Every row gives one point. A path goes straight from each point to the next, and from the last back to the first. The post is the endless flat space through its rows: a point in 2 columns, a line in 3, a plane in 4, and so on, so that a path can go around it. How many times does the path go around the post? Going back the other way cancels.

Post (2 x 3):
[[  2  23 -29]
 [ 18   3  41]]
Path (6 x 3):
[[ 45  11  11]
 [ 43  37  42]
 [-19  39   0]
 [-14 -14  21]
 [ 12 -15 -42]
 [ 46   9   7]]
Times around: 1

Post (7 x 8):
[[ 13  -8  10  34 -82   1  34 -50]
 [  0 -11 -13  13 -33 -58   9 -24]
 [ 11  -2 -31  55  -1  23 -54 -16]
 [ 20  -5 -32 -39 -40  82 -26 -33]
 [  0 -10  19  17 -42  -7 -35   4]
 [  3 -11 -18  35 -15 -20 -34  50]
 [ 11 -23  14  -7 -14  57  -7 -14]]
Path (16 x 8):
[[ 35 -61  -1   5 -10  28  22  -2]
 [ 33  -5 -17  19 -70  -1 -11  25]
 [ 22  17 -15   0 -27  22 -27 -41]
 [-19  29  14  -3 -36 -18 -13   8]
 [-45   1  -6   0 -33 -19  -7   0]
 [  3  22  19   5 -33  17 -26  -1]
 [ 38  17   6   3 -35   5 -31 -35]
 [ 26 -22 -27 -17   2  22 -15 -23]
 [ 12 -33 -43 -18 -71   8   2 -18]
 [-15 -13 -21  41 -63  12   0  -1]
 [-21   7 -10  21 -25  24  17 -32]
 [ 10  30   6  20 -57  -3 -45  -4]
 [ 41  16  -8  16 -25  35   8   6]
 [  3  39 -12  23 -26  17 -16 -22]
 [ -6  -1   5  43 -32  44 -46 -21]
 [-31 -38  16   1 -18  12 -40 -30]]
Times around: 0

Post (10 x 11):
[[  2  -2  -5  17 -23  31  24   3   2  -8   1]
 [  6   8  -1  37 -20  -4 -29 -16   1  29 -26]
 [ -5  -5   9  -2   3 -34  -4 -42  -3  16   0]
 [  0   7 -48 -18 -28  -7  14   5  37  21   2]
 [ -1  -1   7 -15 -43 -15 -13  -5  30  10  20]
 [-17  10  -1  16 -36 -29 -26 -95  17  -5 -15]
 [ -5   4  19  -8  17 121  -1   0  20 -10  -1]
 [ 14 -11   2  30   4 -24 -34   5  -1 -18 -30]
 [  7   4 -18 -19 -22   3  28  18  -8  15 -75]
 [ -7  -2 -34 -12 -43 -19 -20 -13  -9  11   8]]
Path (9 x 11):
[[-15  13 -33   9  -3  -6 -11  -5  25   1 -27]
 [-13 -28  -4  10 -30  15   3   1   2 -31 -10]
 [  7 -12  13  30  -1 -12  10 -28  16  30 -39]
 [-13  -2 -23  17 -25  -3 -30   1  22  14 -27]
 [-26  -9 -43 -13 -12 -10 -12  -9 -40  -7 -22]
 [ -9  -6 -18   5   6   5  20 -39  18  17   2]
 [ 13 -32  11 -24  -2 -16   3 -27  -5 -26 -41]
 [ 15   4  -1  -1 -43  16  -7 -12   5 -23  -9]
 [ -9  16   3 -14 -22  -4 -15  -7  -3   3  -9]]
Times around: 1

Post (13 x 14):
[[-11 -18 -17   1   3  37 -20  -5 -25  14 -39  45  33   0]
 [-12   2 -28  36 -17   4  -9  40 -37 -51   4  18 -57  18]
 [ 36 -16   4  -2  -1   7 -31  51  -4 -46  37  52  29 -18]
 [  1   0  15 -11  25  -4   2 -40 -12  20  24  56 -17  13]
 [  2   5  23  26  12  -1  35  48  24  30  34  -5  46  46]
 [ -2 -21 -38  -4 -31 -20 -87  21 -41   0 -23  19 -20 -69]
 [-11  10 -11  29   3  42  -7  10  44  34   2  24  -8  32]
 [-15   3 -70 -17  10 -12   4  13 -19 -41  -7  75 -34  16]
 [ -3  36  52 -49  15   8   0  36  49   8 -21 -37   7  21]
 [  9  43  -2 -24  -5 -35 -12  -8  18 -44 -24  -8  -3  43]
 [  6 -45 -27 -10 -40  59 -33  10 -30  32  36   9  20 -67]
 [ 10   3  50 -63 -48 -23 -64  38  -9   5  33  -6   4  23]
 [ -3   3 -12  25 -69   3  -6  32   7  15 -58  14 -24 -27]]
Path (20 x 14):
[[ 26  -5   8 -31   0 -20 -28  39  21   2 -13  -8 -17  28]
 [ 25 -29  25   5   5  34 -37  -1 -22  24   4  47   2  30]
 [ 31  -2 -14 -30 -47   0 -46  11 -25  -4   1   2  26 -10]
 [ 15  20   7  31  22   5 -18  78  16 -26  11  -1  30 -20]
 [-45  19   6 -33 -32 -40 -10  19  10  21  11  56 -22  -7]
 [-23 -13 -13  32 -11 -14 -26  11 -29  -2  16   4  -2  24]
 [-13 -40 -41  13 -28 -27 -28  34  17  10  12  19  -7  10]
 [ 24 -13 -13 -47 -32  -2   0   3 -24 -18  11  -3 -59 -65]
 [ 25  22  -1 -28 -47  15  10   4  45  18  -5  26   9  26]
 [-16   0  18 -22 -35   5  -7   2 -62  20  -9  -1  20  26]
 [ -5  15 -21 -28 -11   3 -38  69  29 -27  22   4  14  -6]
 [-19 -15   8 -51  27   1 -45  14   1 -19  30  -4  44   2]
 [ -6 -50 -14   1 -51 -22  -1  79 -37 -20  -6  37  -2   1]
 [  2 -18 -20  -7  -8   3  -5  32  -8  17 -20  17 -24  26]
 [-17 -63 -32 -21  17   1  -2  24 -44  21   4  17 -35   0]
 [ 31 -39  -9  -2  39 -38  17  18  13 -44  39  31  27   3]
 [ 27   8  -9 -10  -3  -5 -27   0  22 -18   8  -6  32  57]
 [ 21   5  -2 -55  17  13 -36  31  -8  -4  17  34  -5  11]
 [ -6  35 -48   5 -45  31 -52  49   9  27   4  -5  -3 -11]
 [ 41  13 -19 -16  10  11   8 -16  -4 -21  16  45  26   5]]
Times around: 2

Post (17 x 18):
[[  -1    4  -23    7    4    4  -14  -48    5  -31    5  -41   31  -23
   -39  -45   31  -33]
 [ -18   -2   40    2  -31   22   -1   62   10  -23   49    6   36  -71
    37  -25    5   17]
 [  46  -19   34    0  -12    6  -17   -8    3    0   39   22  -12  -27
     4  -29   83  -34]
 [ -31   10  -16  -11  -21  -54   38   13  -21   41  -10    3   42   -5
     1  -25  -19   19]
 [  -2  -31   76   28  -26   14   -1   -4    5   75   22    2   24   -3
    13    8    3   -4]
 [ -22   10  -29   20  -13    4   27  -32   -9    2   26   23   33  -29
    16  -20   27   41]
 [ -30   -6  -28  -53   22    8 -103  -29   31  -14  -42  -21   22   18
     0  -34  -20   34]
 [ -15   -1  -23   22  -18   13   30   33  -16   91   24   12   18   -5
   -11  -42    8    2]
 [ -31    3  -20   13  -18   -1   20   -5    0  -34   45   21   17   -7
    69  -30  -31  -10]
 [ -30  -14   21   12   96   13  -21   22  -38   -8    6   31   19  -24
     0  -17   -8  -31]
 [  13  -33   26    9    8   14   33  -28  -41  -18   13   45 -121  -12
    17   57  -31  -25]
 [ -20    4  -37  -19  -10   14   -7  -40   16   13  -40  -20   26  -61
    72  -36   -3  -17]
 [ -10  -11   12    0  -34   25   34   22  -41   -9   36   -8   33   -9
    28  -18   52   -2]
 [ -25   -5  -25  -28    3  -12   64  -27   23   53   26  -16   13   14
    -4    6   -2   -1]
 [ -18  -17    9    8    8   25   26  -11   17  -30  -13   40    6    1
    -8  -27   18  -29]
 [  11  -27   10   37   37   -3   25  -47   -1  -50   -7    6 -115   36
    15  -30   27   20]
 [  10   -6  -40   23   -5    4    0   15   14  -16  -13    2    3  -59
    59   82   -7  -64]]
Path (18 x 18):
[[-56   9 -39   7  11 -25   3 -26 -40 -14   9   8   5 -38 -34  19  31   9]
 [-23  22 -40  30   2  -1  13 -23 -28  -9  -4  19 -39   5  10 -21  -5 -14]
 [-35  15  25  57  12  39   9 -27  -6  13  18  10  45 -24  22  24  27  13]
 [-45 -20  25   3  53  74 -42  31   8  -7 -10  22  13 -10  -8 -41  10 -36]
 [-28 -35 -34 -19   4  36  -7  -7  11 -42  -9   4 -38 -17   2 -16   8 -35]
 [ 10 -25 -12 -26  14  -5  13 -61 -26  18  23  -7   9 -41  -1  16  45   6]
 [-32 -19   0   9  40 -12 -12  -4 -14 -78  25  46  -9 -12  10  54  20 -61]
 [-31   6  22   0  12  26 -48 -12 -21  10 -13  13  26 -16   6 -13 -27 -48]
 [  8  17 -17  -9   1  19   9   3  -5  34  14 -24  13 -16  -2 -11  -3  -9]
 [ 35 -13  -6  50 -19   7  46   9   2   1   3   1  -5 -32 -25 -24 -11  12]
 [ -8   4  21 -32  21   9   5 -26  27  38   8   2  56 -23 -14  -1 -32 -46]
 [ 12  10  -6 -17 -15  25  10 -10  32  34  35 -31 -13  13   7   0  11 -72]
 [ 30   1  15  14   2   9  11 -24   8 -35  25 -16  11 -39  45 -37  43   6]
 [ 19   6  -4  15 -31   5   2  48 -12 -27   3   4  12 -12  11   3  15 -37]
 [-20  20  -5  11  11  -4  17 -20  -4 -23  15  -9 -15   2   9 -26   4   5]
 [ 16  16 -15   5  -9  -5  16 -37 -18  -6  34  -4   9   1  28  43  -9  -7]
 [ 23 -25   5  -3   5  -5  11 -16  16  27  -7 -14  19  -7   2 -31  -3 -28]
 [-18 -28 -21 -50  21   2  -2  11   5 -23  -4   6   0 -12   3 -14  15 -10]]
Times around: 1

Post (17 x 18):
[[-25  -5  36  51   4  14 -42  16 -16 -14 -12 -23  39 -41 -12 -21  -1  -8]
 [ -9   2 -16  17  13  21   0   1  21   7   4  45  31 -51  31  16 -26  50]
 [ 13  27  -9 -35  52  15  -8  19  22  20  14 -12 -31 -31   4  31   0   8]
 [ 30  39 -50  21 -14  -7  22  43 -13  58  -4 -22  43 -22  35  24   4   4]
 [-18   2   5 -17   3   0  53 -32 -28  -9  35  11 -35  36  -9   3  33  25]
 [  7 -22 -39  16  44  -4  -8 -36 -39  -8  25  24  -9  18   1  65  26  20]
 [  8  -6 -15  14  18 -15 -18  54  40 -34   9   1  29 -33   6 -37  15  21]
 [ 17 -20   5  -3 -35  -8 -52  31   8   1  -4 -37  38 -24 -19  -9 -13  14]
 [ 39  27  20  16  36 -35  -7  33  16  13  37 -65  -8 -26   6 -29 -12  54]
 [-13 -20 -38   6 -31  49  -2 -12   6   2  20   2  -9   7  33  62 -10 -34]
 [-16  10 -23  35 -63 -70 -23 -10  77  48  18   2 -53 -22   3 -18  22   8]
 [-29  14 -18 -20 -23 -10   9  31 -10  -6 -14  30 -61 -12  17 -30 -33 -11]
 [-15 -17  17  43  52 -60   3 -33  47 -20  -8 -31   0  15 -68  12 -30   0]
 [ -5 -46  35  28  38  12  29  45  19 -17 -14  19  12  86 -32  42 -25  28]
 [-17 -38 -24   8 -27  36 -33 -53  40   5 -37 -18 -72 -22   4  35   1   0]
 [  5   3 -26  52   1  41  38  15 -13   9  12   2   6 -35 -33  20 -11 -39]
 [-17   1 -37  41 -10  41 -29  -7  -1   4  54 -10  46  30 -22 -43  41  30]]
Path (28 x 18):
[[ 37  32 -35  27  -7 -11   9  18  42  27  32 -34  23 -13 -49 -51  22 -20]
 [ -3  -8  18  47  -5 -14   1  35 -11  26  -2 -11  50 -20   2  -8 -16   0]
 [ 19 -20 -22 -20 -14  13  31 -18  28  -3  28 -16 -46 -68   3  14 -24  32]
 [-18  32  29  14  -6  17   9  17  42  53  17 -26   2  -8 -12   7  54  46]
 [ -4   9 -69  20 -18 -25   7 -12  11 -25   6  -7 -45  -8  18  27 -13 -21]
 [ 10  26 -27  45  61   8  -9   5 -21 -18  14   2 -24 -44  -2  -9  11 -16]
 [ -3 -20  -4  42  22 -17 -24  42 -27  12  22  49   6  46 -33  13  28 -18]
 [-22   5  19 -24 -26  28  34  33  13  33  22 -18  24   4  -2  11  -7 -55]
 [-16   8 -44 -25  25 -34  18  -4  24  30  -5  -2 -17  -1 -18  47 -19   7]
 [-47  17 -27  -7 -30  43  -5 -25  10  20  20  -7 -60  15  13   5  -6   1]
 [ 14 -18 -45  13 -43 -43  13  -5  52   8  -5  17 -17 -15 -53  37 -45  -9]
 [ 11   8  41 -31 -33 -10  -7  31 -11  -2  30  -2  15  40   8  32  45 -45]
 [-22   2 -43  63  19  -3   3  -4  26  11 -35  31  -9  36 -27   8  17 -20]
 [  7  47   5  23 -24   2  11  37   0   5  28 -17  -9   4  21  -9  -1  30]
 [ -2  12 -22  36 -68 -25  -2  19  39  43   6 -10   7 -35  18 -10 -23  34]
 [-13 -28 -31  -3  28   6  22   9  -1 -66  82 -10  37   4  14 -20 -53  45]
 [-28 -13  -5  24  54   5  -8  12  49  11 -13  -7   8   8 -14 -15  20  16]
 [  9 -15 -35  36   5 -26  -1  -7   6  29 -11  13   9 -13  47  -5 -14  29]
 [-11 -14  31  53 -12  26  46   1 -34  13  56 -15  -9 -34  18 -24  16  17]
 [-33  -3 -52 -24 -26 -17  21  30  13  -8 -10 -26 -47  31 -35  19  -1 -30]
 [-34  10   4  55 -25  19   6  39   2   3   8  19 -65 -11  21  18  25 -49]
 [-38  10  25  13 -54  14 -29 -13  20   0   9  15   6  23  -1 -14  19  -8]
 [ -3  23  -8  64 -23  46  16 -32  44  57  11 -10  -8  -6  -8 -37   1   0]
 [  1 -27   8  31   6  -9   8   2  61 -22  55 -19   2  13   5 -59 -23  38]
 [ 12 -27  13  32   8  -4  28   6 -11   9 -14 -22  -1 -42  32  54   1  13]
 [-19 -15   1  32   4  31  31  57  66  -5 -32 -19 -47  17  35  17  24 -13]
 [ -5  27 -25  64 -20  -3 -16  10  10  18  26  22 -17 -39  -2  23 -46  29]
 [ 28   1   7  16  -1   0 -16  -4  31  16  12   4 -16 -17  -8  53   3   9]]
Times around: 3

Post (17 x 18):
[[-15 -34  17  14  22 -26  23  29  40  44 -20 -38  24 -28  38  16 -25 -25]
 [-19  -4   1  22  26 -36   9 -26 -37 -27   2  12 -14  32  33  -2 -23 -16]
 [-48  -8  12 -13   2  -3 -20  17  16  30 -21   1   1 -21  25   7 -35 -27]
 [ 21  45  18   9 -24  30   9  -4  21  14 -25 -12  11 -15 -30  28   1   6]
 [ -6 -26  32  -9  -9   2  -2  -3  18  28  -3 -21 -10  -5  25 -21  -2 -48]
 [-26  -4 -11  -2  -9 -55 -35  13  13   5   6  -7   5  31  10 -29  26 -14]
 [ -7  33   5 -16  26  -3  30 -31 -13  11  -6  15  26   1  -1 -16  16  32]
 [  4   6  15 -15 -33 -11  35  -8 -21 -11  -8  54  10   7   2  24  35   1]
 [-20  -7 -19  27  31 -17 -26 -21 -23  15  38   0   3 -15  44 -21  21 -39]
 [  1  25  31   0 -40   8  -2 -27   3  -8 -53  25  27 -34   2  21  -8  43]
 [-17  20   6  -2 -28 -10  15 -47  31 -21 -29  28  15  -8  -2  30  36   8]
 [ -7  -1  21  12 -48  40   9  -1  22  32 -27  18  42  20  -7  20  -3  -9]
 [-55  -4  23  18  10 -49   1  -5  10   7  14 -11  11 -14  -2 -27 -23 -50]
 [-13 -20  -3   4  -4 -39  -1 -35 -42   8 -36   6  12  10 -27   8  21  11]
 [  6   3   1 -30 -41  -9 -16 -20  -9   8 -46  19  46 -22 -13   9 -12 -29]
 [-34 -32   4  -5  12 -26 -16  -6  -2  -1  42 -19  17   7   6 -17   7  -9]
 [-22 -44 -34  11  11 -29  -3  16   7 -18   8  10 -17 -20   7 -41   0 -15]]
Path (24 x 18):
[[-18  -1  20 -66 -18 -50 -52  13  16  -1 -21  33  15  12  -5   8  -3 -15]
 [-38 -30  55   7   1 -19  70  11  36  32 -58  54  10  -5  16  17 -52 -44]
 [  9   6  25   5  14 -10 -12  30  -3  17  11 -16  -2  14  39 -14 -14 -34]
 [-57  -9   5   8  -3 -29  -3 -13  38   4 -13 -14  75 -76  22  60 -36 -38]
 [  9  27  41 -16  31  31  29 -14  21 -13  50 -76  15 -10  43 -19 -41  54]
 [ -8   0  21   3 -36 -20 -22 -19  -4  -2  14   9  39  74  36  -9  47 -23]
 [-10  43 -24  46  59 -18 -39  19 -15  36  47 -57   7  46  36 -33  20 -15]
 [-16  23 -29 -33 -36  -4 -22  41  62  35 -62  -8  37 -57  12  -1  -7  23]
 [-15 -13 -10  28 -24 -53  -4 -26  45  -5  32  -9  -8 -21 -43   0  62 -35]
 [-26  15  89  24  -9 -75  27 -15  49   4  -5 -34  32 -20 -45 -19 -44  26]
 [  4  30 -31  29 -52 -29 -51 -32 -29 -46  -9  32 -44 -25  53 -13  17 -30]
 [  0  47  12   9   2 -25   6  13  27 -15  -8 -36  -9 -41  26 -29  12  14]
 [-30 -27  -5 -37  35 -30  15  42  -9  10 -41   9  15 -45  -5 -43 -31 -21]
 [-12 -26  19   5  58 -46  10 -32  -8  29  -8  -3  15  -5  19  -6 -12   0]
 [-21 -29  31  -1 -48  31  57 -64  45 -23 -27  68  28 -59  29  28  -3   0]
 [-27 -14 -20  32 -31 -16   7 -14   7   4  14  16   7 -38 -11 -29  40 -32]
 [-11  27  16  40  -1   8 -40 -44   5  16  50   8  19  60  30  34  21 -19]
 [-26 -21  -6 -16   0 -15   3  -9  27 -19  -7  37  25 -77  -6 -23  -9 -52]
 [ -8   9  20  46   6 -16  -1   3  19  -6   4 -37  21  15  18  -4  -4  -3]
 [-41  -9  -8  12 -26  19 -48 -30  21  16 -26 -38  32 -35  18  -9  -9  15]
 [-64 -19   5  25 -17 -25 -60 -26   2  34  -4 -21  32   3 -14  -2 -19 -26]
 [ 16   9  23  -9  16 -13 -22 -55  27  58  -3 -44  29 -38 -24 -13  58 -11]
 [ -7 -26   9  16 -32 -23 -32 -28 -39 -27 -24  33 -31  69 -15 -38  36   0]
 [-26  -7  31  -9 -38 -17 -14  26   0  13  -6  20  35  15  19  18 -32 -82]]
Times around: 1
